Each row is a point. A path goes straight from each point to the next, and from the last back to the first. The post is the endless flat space through its rows: a point in 2 columns, a line in 3, a plane in 4, and so on, so that a path can go around it. Count how often the path circles the post. Going back the other way cancels.

Post:
[[1 2]]
Path:
[[ 19  23]
 [-18  10]
 [-36 -14]
 [  5 -58]
 [-12 -43]
 [ 19  -6]
 [ 17  16]
 [-15  25]
 [-45  -9]
 [-31 -57]
 [-14 -17]
 [-27  29]
 [  3  59]
 [ 60  25]
 [ 19 -27]
 [ 17  -8]
 [ 26  52]
 [-21  23]
 [  7  46]
 [ 28  21]
 [ 30   4]]
Times around: 1

Post (7 x 8):
[[ 14 -20  18  -9  21  -2  -5 -27]
 [  6   9  -7  15 -26  38   7 -11]
 [ 21   7  -2  18   0 -32 -13  10]
 [ 11  14  -8 -10  29  -4  -4 -31]
 [ 17  32 -12  -9  -4 -18 -20 -15]
 [ 10 -14 -10  -1  -7 -20   9  22]
 [ 10 -25  12   5  -6  26  16  25]]
Path (28 x 8):
[[ 12  -7   2  11  35  52  -4 -17]
 [  4  22 -33  -2 -42   1 -28   6]
 [ 27 -50   9 -10   9  -1  20  48]
 [ 30  -7  -1  -2 -17 -24  13  34]
 [  0 -25  14  -3  22  35  36 -32]
 [ -6 -22  33 -20  27 -17  -1  24]
 [ 10  14   2   3  -2  -9 -26 -17]
 [ 20 -14 -12   7  11  60  20  18]
 [ 24  -8 -31  11 -29  13  27 -10]
 [ 19 -23  15 -17  -7 -14  20  25]
 [-10  -8  15  -8  19  -3  10  21]
 [ -4   9  -3  -3 -17   7 -10  36]
 [-12 -13   4 -27 -23  39  17  19]
 [  7  -6  10  25  -5   2   9 -37]
 [ 21  -4   3   6 -13   9   3  -9]
 [  7 -11 -41  -1   4  -3  29  16]
 [ 22 -42  23   2  33 -13 -12  13]
 [ 15 -12  -7 -17 -19  57  27 -19]
 [ 29 -29  32  16   4  -7  10 -27]
 [ 26   7 -26   0  46 -37  22  33]
 [  2  14 -45 -10   4  -1  18   1]
 [ -1  30 -42  -6 -22 -27 -11  -3]
 [  9  31  -7  22 -18  10  -4  25]
 [  5   3 -15 -16 -11  -7  15 -18]
 [ -5  23  -3   8  16 -19  -1  19]
 [  8 -19  18   1  -2  11  10  15]
 [ 37  10   8   8  28 -37   0  -6]
 [ 28  -3  -6  -7  29  18  22  15]]
Times around: 0

Post, 13 rows:
[[-10  16  17 -15   5 -15   9  -6  27  -5  -8 -30  -6 -18]
 [ -3 -16  -6   1 -29   6   5   4   1  -2  -7  11  -7  17]
 [-14 -11 -20 -13  15  11 -14   5   4 -24 -10  14   1   0]
 [ -3 -18   2  -3  -6 -17   7  -6  22  -6  15  -6   5  -7]
 [  3 -20 -17   6  -2   4 -19  11  16   5  15  19   5 -15]
 [ -8  16  -2   0  11   9  12  -9  13  -7  10  18 -10 -13]
 [  1 -10 -23 -22   7  -1  -6   9  14 -12   0   3 -11 -18]
 [  4  -2 -18   5 -17   7  -9 -19   2   2   2   2   4  -5]
 [ -4 -16  -4 -15   0  23 -21   5 -17 -34  -5  10   1 -10]
 [  9  24  15  -7   3 -15  -7  12  -4 -12  -6   7   2 -14]
 [ 16 -15   7   4 -33   2  23 -11  -5  16 -30  16   4   4]
 [ -3  -1 -20  -1   9  -6 -38  -4   1   8  10  16 -15 -16]
 [  5   4  25  -9   2 -21  17  -3  13  -2   1 -40   1   0]]
Path, 30 rows:
[[-19  10 -36  -1 -46   3   1 -10  -6   4 -21  -7  -2  25]
 [ -5   1 -31   4  -8  16  -8 -20   2 -24   2  11   4 -14]
 [  4  12   6 -10  -7   2   9  10  14 -11 -19 -21  -1   4]
 [ 19 -20   0  -6 -10 -14  -5  -3  14  -6  20  -6  12 -20]
 [-11   0 -17 -30 -21  32  35  -7  24 -14 -15 -15 -15   1]
 [-16  -2  -9  -1   3   5 -14   0 -31   1 -13  19  -4  10]
 [-23 -22  25  -2   8 -29  30  -4  24 -15  -2 -29   1  10]
 [  9   2 -13  16  -9  19  -9 -16  -2  -7 -19  17  -2   7]
 [ 18   8  16  11   0  11  10  -9  12  15   0  20   3 -15]
 [  2   0   3   6  26 -22   2   2  20  18   7  25  18   4]
 [-24  14  -2 -15  -9  11 -23  -7  -8 -22  -6  -8 -12  -9]
 [  3 -20  -2  10   7 -26  15   2  16   5   0  26  17 -14]
 [  8 -60 -29  13  17   3  26   2  41  30   7  26   5  -3]
 [ 16   2  10  -2 -21  -9  -5   8   8  -8  18  14  -7 -18]
 [  0  35  17  -2  -1 -25   0   4  13   5 -16 -17   9  13]
 [-12  -2  10  -2 -19   9  -7   1  -1  -1   9  -9  -2  -5]
 [  1  20  11  -8  -3 -30  15   5   5 -11  -7 -30  -6   2]
 [ 18 -15  -3  30  -6  -4 -10  16   1  22  -1  16  -2   5]
 [ 12 -14  -8 -13 -11  15 -21  15   2  -2 -18   3 -15  -9]
 [ -5 -21 -27 -10 -13  -4 -29 -10   3   7  -5  28 -15   4]
 [ -8   7 -18   5  -8  13   6  -8  24  16  16 -24  -5   6]
 [ -7  -4  -1   0  22 -21  17  -3  19  14  -1  10  23  -9]
 [-23 -22 -33  -6 -10   3  -3 -15  44  12   5  -2  -8   4]
 [  0   2  -7  -3  42  -9 -12   2  25 -22  17 -18  11  20]
 [-12  -2 -25  11   2  -4  -7 -17  16  -6   1   9 -19  -8]
 [-31 -11 -35  -2  13   4  -7   8  26 -21  -1   6   7  -6]
 [  8 -33  -8  -3 -21 -25  15  14  23  40   8   7 -13  -3]
 [ 16  -5   8 -15  -7  -1   8 -14   3  16   6 -32  -8  -9]
 [ 28   3   4  -5  -2  13 -19  -7   4   7   8 -11  23 -17]
 [  6  -2  -9  -8 -21  22 -21  -7 -15  -5   6  -7  -4 -10]]
Times around: 3

Post, 17 rows:
[[  8 -20   2  -7  -1  13  -5  37   9  20 -22  -5  17  21 -28  -6  18 -15]
 [-20   8   7   5  24 -28 -10  -1 -13   9  14 -12  33 -16  15 -11  -5  35]
 [-38   9 -11  10  14 -14  -7  -7 -19 -12  13 -15  -5 -37  35  -6  21  20]
 [ 15  21  17  22  20  29 -11  -2 -11   4 -12  15 -18   4   5   4  -9   0]
 [ 17  -2  -4  -8  46  12  -5  -9   1  -7   0   1 -33   7  -9  17 -10 -16]
 [ 10 -21  34  -4 -14  -9   3  13   6   0 -20   9   9  20 -22   2  23   7]
 [ -5 -12  23 -11 -13  12   3  11   5  25   2  27  34  19 -27  13  11 -20]
 [-27  -9   4  11  -2 -38  11   1  -2   5   5   1  11 -41   7  -6 -19   5]
 [ -5   9 -11  20  22   5  -3  16  19  -9   2   7 -17  17   9  22 -13   7]
 [ 12   3  13   8   4   5  28   7   9  22 -15  -7   7  19 -41   6   8  -4]
 [-36  14 -14 -22   3 -13   8  -1 -11 -15  -1  -1  38 -16  12 -24 -16  25]
 [ -1  -8  -2   3  43  11  14   1  -9  10 -28  18 -31  14  11   0  -5   3]
 [ 17 -11 -22   4   5   2  -6  -6  -6  13 -19   6 -20  16  12  18  -5   1]
 [-22  -9   1  -8  -3  -4  13  -5  12   1  15  -6  35 -51  24  -2 -13  37]
 [ 11 -12   0  27  31  17  -4  24 -22 -22 -22   3 -13  19   6  28  -1  -8]
 [  2 -15  -8  23  16  15  10   6 -16   2   7   6 -24  26  11 -11 -15   2]
 [ -9 -24  18   5  -3  -1   5  -4  27   8 -29   1  43  20 -16 -15   2 -17]]
Path (28 x 18):
[[-13  19 -40  10 -27 -14  27 -24  17  48  26 -41 -24 -26  -1  -9 -18  43]
 [-17   1 -20   1  28  33  23  19  12  -9 -19 -10 -20  37  13 -34 -26  21]
 [-14   3  -3  28   6 -10  -5 -16  -5   3 -40 -19   2 -15  -3  -6  -3  -2]
 [ -3 -33   3  22  -5   1 -14   6  15  12 -12  22   6 -28   6  21  -4  -9]
 [ 11  31  54  56  16  18  -5 -18  23  -2   8   6 -21 -52   7  25   8  -4]
 [  8   7 -12  40  -5   1  20  26 -10  20  20 -24  -7  11  16 -19  -2  14]
 [ 12 -16  13  15  11   6  -8  19 -22  -2  -2 -23 -21  10   7  11  15   8]
 [-28 -14 -23   3  10  31  13   2 -24 -24   7 -26  15  -4   9 -12  -2   8]
 [-42 -10  -2 -23  21  -2 -17  15 -14 -23 -30  29  17  11   6 -18  18 -20]
 [ -8 -30   4  15  19 -19   7  -2  17   2 -22  32  14  -7  -3  23 -13 -41]
 [-31   7  -7  34  18 -12   4  14   9   9 -11  -6  27  20  37   6  11  -8]
 [ -4   5  29 -12  19   4 -33 -24 -48  -4  -4 -10  26 -13  23 -12   5   6]
 [-19  -5  19  17  15 -19  11  -7  -8   9  -2   0  26  -9 -24  -2 -31   0]
 [  4  -3   8  -4  42   9  -7  22   3 -23 -27 -11 -13 -40   1  33  24  23]
 [ 27  19  37  29  12  39 -29  18 -30  -8  18  33  11 -35 -18  39   7 -33]
 [ 26 -25  10 -20  51 -14  -7   3   9  -8  -3  -1 -42  45 -10  -3   7 -26]
 [  7 -14  -3 -29   8  17 -15  16  -2   6  11  11  26  37 -23  20 -17 -34]
 [-14  35   4  30  24  16 -20  29 -35 -17  41 -12   2  29  28  34  16  21]
 [ 11 -42   4  23 -25 -34   1  20  27  38 -23 -19  35   3  21  41  34   0]
 [-11 -10  16  32  12 -21  27  18  12   1 -12   9  36 -18  17  -5  15  35]
 [ 10  -5   9  10  40   4  28  16 -16  15   8   2  14  23 -18 -16 -20   8]
 [  3  17   5  -6  30 -12  20   7 -42  10 -23 -44  31  -5 -33   0  17 -10]
 [ -8 -49 -11  28   9  -8  -4   8  -4   3 -43  -4  18  46  11 -23 -44 -11]
 [ -7 -31  19  18 -18  -5 -20 -12 -22  -9 -55  15  46  11  28  -2   1  53]
 [ -3  29 -17   0  57  -6  11   7 -15  13 -36  13 -23  35 -29 -23 -18 -15]
 [ 16  -8   3  23 -34  26  24 -29  -8  -1   8  16  -6  18  24  -7  -4  13]
 [ 14 -15  25   8  60  -6  16  12 -37 -14  -5 -11  19  -9 -14 -33  12  36]
 [-20  50  35  35  -6  10 -35  33  -7 -45 -54  23  14  13   7 -12  12  27]]
Times around: 3
